Each row is a point. To make a cloud, some directions were put in groups of two or more. Within a group, all points are equally far from the middle, so they leave a hole (a ring in 2 directions, a hollow ball in 3). The other directions are filled evenly. Then the cloud was stretched, turned, moved and blurred a little. How many holes are there, and how many directions does each take, smallest first?
(in the rows, 128 means zero)

Cloud (22 x 3):
[[112 116  74]
 [166 155 113]
 [ 97 173 150]
 [148 118 145]
 [180 143  92]
 [159 126 131]
 [154 175 102]
 [115 106  89]
 [168 113  95]
 [ 95 133  88]
 [118 117  65]
 [154 180  81]
 [152 147 143]
 [ 92 131  97]
 [100 143  78]
 [123 106  81]
 [111 169  80]
 [160 148 127]
 [152 128 145]
 [ 77 114 135]
 [153 141 143]
 [152 104 106]]
Holes: 1 (2)

Cloud, 22 rows:
[[146 150 162]
 [156 120 153]
 [145 152  92]
 [ 99 185 129]
 [138 105  89]
 [118 186 111]
 [ 76 125 134]
 [144 108 156]
 [147 114 157]
 [135 170 160]
 [130 189 131]
 [110 164 162]
 [169 147 133]
 [143 107  91]
 [139 183 145]
 [158 169 138]
 [142 182 144]
 [108  88 140]
 [ 91 103 141]
 [112 189 118]
 [116 157 165]
 [ 89 164 147]]
Holes: 1 (3)

Cloud:
[[123  93 115 164]
 [122  85 107 127]
 [ 75 104 110 128]
 [138 103  92 108]
 [ 73 105 113 151]
 [ 69 111 123 132]
 [104 121 172 119]
 [136 160 159 178]
 [ 94 114  89 109]
 [159 124 139 100]
 [ 71 136 120 179]
 [ 99 150 132 100]
 [145  90 132 119]
 [167 154 106 166]
 [ 93 169  88 175]
 [ 66 116 128 153]
 [148 150  77 164]
 [110 119 174 120]
 [ 75 118 121 113]
 [169 153  98 152]
 [172 159 122 130]
 [104  90 106 154]
 [ 86 131  99 186]
 [ 75 121 134 114]
 [ 93 128  88 107]
 [145  93 115 111]
 [142 180 139 131]]
Holes: 2 (2, 2)

Cloud:
[[108  98 116  73 106 168]
 [178 122 103 168 105 123]
 [126 105 179 147 146 126]
 [142 132  76 150  66 137]
 [157 113 101 107  91 188]
 [140 114  72 166  94 129]
 [128 149 153 118 125 187]
 [123 106 177 155 140 115]
 [144 113  76 164 129 120]
 [134 129 148 193 122 110]
 [ 78 126 160 123  85 137]
 [122 122 115 139  43 126]
 [133  96 130  69 104 126]
 [ 83 123 141 136  91 171]
 [124 121 102  58 120 136]
 [161  84 132 113 123 118]
 [ 98  70 122 123 105 128]
 [121  83 114 106  86 178]
 [124 132 144 161  99  77]
 [135 110 111  77 128 103]
 [113 172 138 101 113 101]
 [170  82 115 146 115 151]
 [135 130 121 112 176 163]
 [ 96 165 142 104  92 150]
 [104 160 142 101 116 173]
 [148 143 140 182 125  99]
 [ 91 150 150 109  75 129]
 [138 101 150 159  59 136]
 [ 96 101 102 171 102 144]
 [164  90 119 118 137 118]
 [120 151  64  96 107 146]
 [109 137 126 122 121 197]
 [120 145 139 135  57 156]
 [102 177 112 137 113 155]
 [107 134  99  68 141 143]
 [138 105 152 142  56 154]
 [ 93 135  85 142 136 100]
 [122 144 126 157  55 132]
 [119  65 123 120  93 133]
 [152  97 136 123 113  88]
 [136 104 165 115 103  92]
 [157  90 118 100 122 175]
 [110 104 173 160  89 115]
 [162  96 168 146  95 146]
 [135  86 153 113  85 103]
 [103 132 147 130 103 189]
 [134  76 128  93 102 162]
 [133  77 102 163 102 137]
 [ 92 114 159 163  84 132]
 [100  99 176 131 116 156]
 [ 87 148 144 127  73 116]]
Holes: 2 (2, 4)
